Each point is reached from the start by the listed moves, each made 0, 1 or 2 times, or once backwards (-1), plus a little noise. Is the number of moves made odd or even? Then give how often each move was made.

Moves:
(1): .64, -.20, -.09, -.10, -.09
(2): .29, .70, -.10, .07, .09
Start: -.11, -.25, .06, -.07, -.19
Points:
.17, .43, -.01, -.05, -.11 -> odd (0, 1)
-.44, -.94, .15, -.13, -.30 -> odd (0, -1)

Moves:
(1): .41, -.11, .02, -.12, -.03, -.04, .20
(2): .11, .29, .01, .02, .10, -.06, -.06
(3): -.07, -.03, .38, -.08, .01, -.01, .00
(4): .11, -.12, .10, .40, .07, -.09, -.02
(5): -.06, -.10, .00, -.05, .41, .00, -.01
(6): .03, .12, .00, .06, .08, .50, .07
Start: .01, .12, .17, .08, -.09, -.03, .12
Points:
.36, .09, -.02, .92, .56, -.28, .01 -> odd (0, 1, -1, 2, 1, 0)
-.01, .36, .94, -.05, -.04, -.13, .09 -> odd (0, 1, 2, 0, 0, 0)
.73, .13, .54, -.59, -.66, -.06, .58 -> odd (2, 0, 1, -1, -1, 0)
.23, .65, .15, .24, -.38, .41, .15 -> odd (0, 1, 0, 0, -1, 1)

Moves:
(1): .19, .02, .00, -.01, -.01, .08, -.08, -.07, -.03, -.04, .02, -.11, .07, -.05
(2): -.03, .19, -.02, -.03, .07, .05, .04, -.05, .01, .05, .08, -.03, .02, -.03
(3): .08, -.01, .22, -.03, -.09, -.03, .12, -.03, .02, -.06, .01, .00, .10, .04
(4): .03, .06, -.02, .13, -.07, .05, .05, .00, -.02, .00, .04, -.07, .01, .01
(5): -.08, .06, .05, .09, .21, .01, .10, -.03, .03, -.11, -.05, -.04, .13, -.02
(6): -.05, -.03, -.03, -.04, .05, .30, .07, -.08, -.15, -.06, -.05, .15, -.06, .06
(7): .02, -.06, -.20, .02, -.03, .09, .21, .07, .01, .13, -.08, .07, .11, .01
(8): .06, .05, .03, .07, -.05, .05, .03, .23, -.06, -.04, .15, .08, .04, -.10
(9): -.07, .06, -.06, .05, -.12, .09, .11, .01, .22, -.08, -.03, .07, .09, .02
(10): .08, -.08, -.02, .07, .05, .09, -.04, .00, .03, .15, .10, .07, -.01, .01
(11): -.03, -.13, -.07, -.01, -.15, -.11, .06, .01, -.01, -.10, .22, -.02, -.02, .01
Start: -.01, .06, .10, -.02, -.01, -.07, -.07, .04, -.03, -.04, -.01, .08, .05, -.01
Points:
.15, .23, .02, .22, -.50, .17, .06, .54, .03, -.09, .35, .30, .10, -.16 -> odd (0, 0, 0, 1, -1, 0, 0, 2, 1, 0, 0)
.05, .18, -.15, -.01, .62, .59, -.01, -.35, -.56, -.36, .16, -.03, .14, -.12 -> even (2, 1, -1, 0, 2, 2, 0, 0, -1, 0, 1)
.22, .23, -.02, .24, -.08, .90, .42, .35, -.60, .46, .59, .63, -.02, -.01 -> odd (-1, 2, 1, 2, -1, 2, 1, 2, -1, 2, 0)
-.29, -.01, -.26, .19, -.26, .10, .14, .62, .35, -.13, .47, .63, .10, -.17 -> odd (-1, 0, -1, -1, 0, 0, 0, 2, 2, 1, 1)
.00, -.25, .72, -.05, -.12, -.30, -.09, -.21, .09, -.12, -.07, .14, .01, .27 -> odd (-1, -1, 2, 0, 0, 0, -1, -1, 0, 1, 0)
.13, .19, -.13, .28, -.05, .94, -.02, .35, -.28, -.25, -.11, .50, .08, -.15 -> even (1, -1, -1, 1, 0, 2, 0, 2, 1, 0, -1)
